Rows are points. Any point is a mix of the corners, with weights that add up to 1. It lies inside the corners' shape when no weight is negative. Say inside or outside, and name the corners with a negative weight.

Corners:
(1): -0.017, -0.029
(2): -0.060, 0.026
(3): 0.094, -0.005
Points:
0.035, -0.003 -> inside
-0.025, -0.013 -> inside
0.077, -0.021 -> outside (2)
0.078, -0.004 -> inside
0.032, -0.030 -> outside (2)

Corners:
(1): -0.033, -0.046, 0.024, -0.057
(2): 0.091, -0.013, -0.086, 0.043
(3): -0.037, 0.042, 0.005, 0.026
(4): -0.036, -0.073, -0.019, -0.064
(5): 0.013, 0.054, -0.036, 0.017
Points:
0.037, -0.012, -0.057, 0.015 -> outside (1)
-0.034, -0.021, -0.009, -0.033 -> outside (2)
0.022, -0.014, -0.031, -0.009 -> outside (3)
0.007, 0.039, -0.029, 0.011 -> inside
-0.028, -0.083, 0.007, -0.074 -> outside (3, 5)
-0.055, -0.074, 0.015, -0.090 -> outside (2, 3)
-0.018, 0.010, -0.015, -0.002 -> inside
-0.022, -0.086, -0.023, -0.066 -> outside (3, 5)

Corners:
(1): -0.003, -0.111, 0.018, 0.025, -0.040, -0.053, -0.006, 0.021
(2): -0.023, 0.008, 0.062, 0.041, 0.032, -0.026, 0.037, 0.060
(3): 0.039, -0.023, 0.115, 0.001, -0.019, -0.030, 0.024, 0.006
(4): -0.002, 0.084, -0.043, -0.019, 0.004, 0.053, 0.076, 0.039
(5): 0.023, 0.044, -0.008, -0.120, 0.034, 0.054, -0.043, -0.039
(6): -0.002, 0.102, -0.072, -0.005, -0.100, 0.020, -0.006, 0.005
(7): 0.028, -0.059, -0.018, 0.041, -0.011, -0.102, 0.044, 0.044
(8): -0.048, -0.070, -0.017, -0.043, -0.009, -0.077, 0.081, -0.001
(9): 0.071, 0.005, 0.043, -0.002, -0.010, 0.020, -0.133, -0.145
Points:
0.003, 0.019, -0.049, -0.023, -0.038, -0.045, 0.078, 0.043 -> outside (1, 2, 9)
0.008, 0.020, -0.006, -0.010, -0.001, -0.012, 0.025, 0.008 -> outside (1)
0.005, 0.042, -0.018, -0.003, -0.034, 0.004, 0.018, 0.013 -> inside
-0.019, 0.008, 0.007, 0.016, -0.016, -0.011, 0.005, -0.002 -> outside (3, 5, 7)
0.025, 0.084, -0.034, -0.040, -0.030, 0.062, -0.071, -0.055 -> outside (3, 7, 8)
-0.004, 0.021, 0.002, 0.016, -0.031, 0.001, 0.024, 0.016 -> outside (5, 7)
0.021, -0.027, 0.012, 0.003, -0.027, -0.037, -0.024, -0.027 -> outside (4)
0.024, -0.028, 0.060, 0.003, -0.017, -0.034, 0.018, 0.009 -> inside
0.018, -0.023, 0.102, 0.022, 0.005, -0.018, 0.010, -0.007 -> outside (5, 6, 7)

Corners:
(1): -0.001, 0.008, -0.006, 0.005, -0.020, -0.032, 0.068, -0.083, 0.024, -0.103, -0.015
(2): 0.002, 0.004, 0.046, 0.021, -0.008, 0.050, 0.054, 0.088, 0.024, 0.034, 0.084
(3): -0.036, 0.045, 0.036, 0.090, -0.063, 0.015, -0.019, 0.055, 0.030, 0.043, 0.039
(4): 0.034, 0.050, 0.023, -0.042, -0.007, 0.027, -0.019, 0.109, 0.016, 0.028, -0.002
(5): -0.032, -0.062, 0.052, -0.053, 0.092, 0.004, 0.062, -0.019, 0.012, -0.089, 0.058
(6): -0.015, 0.073, 0.002, 0.096, -0.027, -0.027, 0.031, -0.025, -0.030, 0.074, -0.029
(7): 0.010, 0.010, -0.031, -0.093, -0.087, 0.077, -0.031, 0.081, 0.050, 0.104, -0.022
(8): -0.036, -0.052, -0.004, -0.063, 0.054, -0.024, 0.058, 0.020, -0.033, -0.020, 0.095
(9): 0.081, 0.056, 0.057, -0.071, 0.010, -0.082, 0.052, -0.112, 0.086, -0.039, -0.017
(10): -0.048, 0.064, -0.038, -0.044, 0.036, 0.016, 0.043, -0.037, -0.048, -0.019, 0.005
(11): 0.011, 0.000, -0.020, -0.018, -0.022, 0.042, 0.043, -0.056, -0.040, -0.057, 0.027
(12): 0.025, -0.029, -0.088, -0.046, 0.043, 0.027, 0.000, 0.028, -0.016, 0.000, -0.003
Points:
-0.002, 0.016, -0.016, -0.025, 0.005, 0.017, -0.001, 0.028, 0.001, 0.015, 0.008 -> outside (1, 2)
0.006, 0.010, 0.022, -0.012, 0.003, 0.015, 0.036, 0.028, 0.018, -0.007, 0.032 -> inside
0.005, 0.023, -0.017, -0.004, -0.010, 0.004, 0.031, -0.030, 0.007, -0.009, -0.010 -> outside (4, 8)
-0.009, -0.011, 0.004, -0.013, 0.029, 0.019, 0.056, -0.009, -0.024, -0.055, 0.043 -> outside (3, 7, 9)

Corners:
(1): -0.109, 0.036, 0.034, 0.034, 0.118, -0.072, -0.036, 0.047, 0.053, 0.062, -0.024, 0.023, -0.031, -0.060
(2): 0.010, -0.023, 0.043, 0.038, -0.022, -0.028, 0.055, -0.008, 0.031, 0.027, -0.027, -0.024, -0.032, 0.009
(3): -0.023, -0.006, -0.004, 0.063, 0.108, -0.047, 0.051, -0.038, 0.023, -0.016, -0.033, 0.007, -0.059, -0.008
(4): 0.002, -0.008, 0.016, -0.058, 0.002, -0.045, -0.069, 0.030, 0.029, 0.008, -0.059, 0.058, 0.016, 0.047
(5): 0.071, -0.002, -0.064, 0.016, -0.064, -0.003, -0.038, 0.009, -0.042, -0.046, 0.086, 0.048, 0.106, -0.057
(6): -0.027, 0.004, 0.011, 0.000, 0.025, 0.009, 0.035, -0.057, 0.104, 0.014, 0.019, 0.014, -0.007, -0.044
(7): 0.006, -0.040, -0.074, -0.024, -0.115, 0.057, -0.076, -0.015, -0.056, -0.075, 0.090, 0.024, 0.004, -0.004
(8): 0.066, -0.047, -0.003, -0.033, -0.020, 0.061, 0.071, 0.000, 0.011, -0.114, 0.071, 0.019, 0.004, -0.043
(9): -0.100, -0.005, 0.088, -0.013, 0.039, -0.116, -0.041, 0.012, -0.025, 0.010, -0.021, 0.022, 0.009, -0.035
(10): -0.101, 0.054, 0.028, -0.040, -0.007, -0.038, -0.060, 0.050, 0.023, 0.007, 0.061, 0.123, 0.075, 0.019
(11): 0.046, 0.022, -0.008, -0.059, -0.046, 0.040, -0.101, -0.022, -0.072, 0.020, 0.110, 0.030, 0.037, 0.000
(12): 0.042, -0.078, -0.010, -0.012, -0.002, 0.080, 0.085, -0.030, -0.002, -0.020, -0.019, -0.086, 0.033, 0.015
(13): 0.021, 0.018, -0.064, -0.015, -0.087, 0.088, 0.027, -0.042, -0.075, -0.056, 0.038, 0.042, 0.032, -0.039
(14): -0.034, -0.009, 0.059, 0.051, 0.106, 0.049, 0.021, -0.015, 0.044, -0.030, -0.035, 0.020, -0.028, -0.029
(15): 0.024, -0.112, -0.015, -0.013, -0.042, 0.102, 0.065, -0.047, -0.023, -0.013, 0.029, 0.038, 0.011, -0.067
Points:
-0.028, 0.004, -0.012, -0.031, -0.032, -0.009, -0.033, -0.003, -0.020, -0.014, 0.035, 0.062, 0.046, -0.001 -> outside (1, 2, 8, 14)
-0.010, -0.009, 0.002, 0.000, 0.000, 0.015, 0.011, -0.012, 0.001, -0.016, 0.036, 0.027, 0.013, -0.023 -> outside (4)
-0.045, -0.006, 0.023, -0.002, 0.016, -0.032, -0.028, 0.006, -0.004, -0.005, 0.008, 0.025, 0.005, -0.027 -> inside
-0.029, -0.041, 0.024, -0.018, 0.044, 0.009, 0.017, 0.003, 0.037, -0.019, -0.015, 0.019, -0.005, -0.009 -> outside (2, 5, 11, 13)
0.020, -0.033, -0.009, -0.014, -0.020, 0.029, 0.013, -0.008, -0.003, -0.036, 0.027, 0.013, 0.017, -0.017 -> inside
-0.039, -0.007, 0.031, -0.011, 0.010, -0.034, -0.022, -0.001, -0.013, -0.003, 0.012, 0.026, 0.014, -0.020 -> inside
